Each wall is flat, endless, passes through zero and stands at right angles to its row. A trip goes straight from one point to another. Which walls does it cross, in order?

Walls:
(1): [ -6 -11]
(2): [  7 -49]
(3): [51 17]
(4): [31 23]
(5): [  1 -23]
Trips:
[26 10] to [  6 -31] -> 2, 5, 1, 4, 3
[-42  -4] to [ 31 -52] -> 2, 3

Walls:
(1): [ -9  20  -8  -7 -39  14   3  16 -29  48  14]
(2): [  3  17   9   0  -3  -1 -20  -8  14  -8 -14]
(3): [-35  21 -38  34   7 -14  28 -14  -6  -2   8]
(4): [ 27 -43  33 -19  40  26  32  22 -14 -15 -16]
(5): [  8 -39 -22  14 -11  13  -4 -13   8 -38  24]
(6): [-39   5   1   6   2 -17  18   3  34   6  -3]
(7): [-30   6   5 -17 -19 -23  15  -1   7  -7  -8]
(8): [  1  -3  -6   0   2  18 -35 -41 -24  -4  53]
Trips:
[-16 -15 -21  24   2 -20  -2 -42   4  25  26] to [-16   2  -8 -17  36 -14  19  37 -38 -27  10] -> 7, 1, 4, 5, 8, 6
[-14 -39 -22 -11  14  16 -23  -4 -27  -1  -5] to [-29  10   5   8  -8 -16   0 -25  -4  41  62] -> 1, 3, 4, 6, 7, 5
[  5  45  16   8  26 -11   2  45  34  -7  54] to [-23  23  -3  -4  13  46 -28   0   5 -19 -17] -> 8, 3, 6
[  9 -48  -5 -15  15  12   5 -18   8  17 -27] to [-23 -30 -17 -13  23 -10   6 -11   3  -1  26] -> 6, 8, 3, 7
